Each row of a before or after table is a point. One or more steps were done to the points. Then noise was added and the rows were shuffled. The steps act on columns, c1 being the first. Write out the steps. A step turns or swaps two columns, mirrors them in a line or flattens them onto one, adds a multiple of one to another, or multiplies or shifts one. Angles are multiples of 10 degrees, from the lower column toward the higher: turns from -170 to 170, lines from 10 to 170 but not 90. Use the fewest steps. Two steps may share a column if one is a turn and the other turns, adds or multiplies; they go together, in the order done. Otherwise the lowest column goes first.

Before (10 x 2)
[[ -4 -11]
 [  8   1]
 [-39   4]
 [-25  -3]
 [ 42 -38]
 [  8 -28]
 [ 39 -26]
 [ 38  -2]
 [ 14  16]
 [-21  61]]
After (10 x 2)
[[-22 -32]
 [ -6  19]
 [  8  -7]
 [  4   8]
 [-63  11]
 [ 43  20]
 [-10 -26]
 [ 21  32]
 [ 54  16]
 [ 28  -7]]
Steps: turn c1 and c2 by 60 degrees

Before (8 x 3)
[[ 41 -11  14]
 [ 42 -39 -29]
 [-10  29 -29]
 [ 39   4   8]
 [ 25  16   5]
 [ 36  33  -4]
 [ 30  18  14]
 [-16  27  21]]
After (8 x 3)
[[-42 -16 -15]
 [-57   3 -58]
 [ -9 -31 -10]
 [-11 -32  -6]
 [ 25 -16 -23]
 [-28 -31 -19]
 [ -6 -46 -30]
 [ 26 -16  33]]
Steps: add -0.7 times c1 to c3; turn c1 and c2 by -140 degrees

Before (12 x 6)
[[-16  25 -43  12  19 -20]
 [ -3  13   9  29 -32  26]
 [ -8  39   6  14  22  36]
 [ -4  32  18 -21 -10  -5]
 [-12  64 -20  45 -12  -5]
 [-18 -29  -9   6  16 -56]
 [ -1   2  35  40 -42  10]
 [-30  19  51  12  48  17]
 [ 11  12  52 -12  14  18]
 [-23  10 -30 -30  11 -44]
 [  6 -16 -26  11 -17  -8]
 [ 54  23  11  40  37  -5]]
After (12 x 6)
[[-27 -28  32  29 -42   6]
 [ 53  -6  51   4 -60  24]
 [ -2 -29  12 -42  -3  -6]
 [-21  61 -19  13 -13  13]
 [ -2 -10  32 -55  -3  -5]
 [ -9 -50   3   5 -23  14]
 [-13 -39 -30 -43 -30  55]
 [ -2 -16  18   6  22  27]
 [  1  14 -19 -24  -3  -6]
 [-19  -6 -58   7 -20  29]
 [-20  22 -49  29  20  35]
 [ 10 -23  60  23   3  -3]]
Steps: add 0.7 times c1 to c3; turn c2 and c6 by 130 degrees; turn c4 and c5 by -130 degrees

Before (14 x 9)
[[-31 -29  32  49 -24 -29   3  21 -36]
 [  6 -24  45 -33  75  17  31  -8 -10]
 [-30 -11  34 -14  56  29   4 -26  16]
 [-40  36   5 -12 -12   8  -2  -2 -25]
 [-39  27  -8  -9   8 -29  16  -6  28]
 [-12  38 -31 -10  15 -14   2   2 -11]
 [ 10 -31  -7   9  -5  52  39 -47 -41]
 [-40   7 -21 -35  -1 -14 -23  20  13]
 [-13  18  15  21 -25 -10 -23   9 -44]
 [ -4 -42  40 -12  21  55  72 -10 -37]
 [-19  26   4  48 -42   7  11  22 -23]
 [  4 -23  41 -24  19  18  45 -48 -20]
 [ -9  25 -25   3   4  -3  -8   9  29]
 [-52  15 -23  32  -2 -11   5   3 -36]]
After (14 x 9)
[[  9   5 -32 -12  41 -13  11   9   1]
 [ 33  33   6 -23  26  10  -1  23  -2]
 [ 58  10 -23  13  12 -15   2  35   5]
 [  1 -37  14 -12 -26  54 -81  34  -9]
 [ 32   6 -13 -24  28 -32 -14 -27  -6]
 [ 35  49   1  42   4   8 -14  24  23]
 [ -7 -14 -20  13 -28  50 -32  42 -48]
 [-10 -27  24 -19 -12  19 -56  16 -46]
 [ 27   4 -15 -44   3 -13  30 -15  22]
 [ 11  10 -21   1  21  -2  17 -32   7]
 [ 19  33  23  13   3 -11  16  44  12]
 [ 22 -51  30 -24  17  27 -14 -14 -24]
 [-19 -77  32 -26  16  17 -44   9  -7]
 [ 47   7  30  34 -37 -28 -18  38  22]]
Steps: mirror c1 and c4 in the line at 80 degrees; turn c2 and c5 by 60 degrees; mirror c3 and c7 in the line at 170 degrees; turn c8 and c9 by 90 degrees
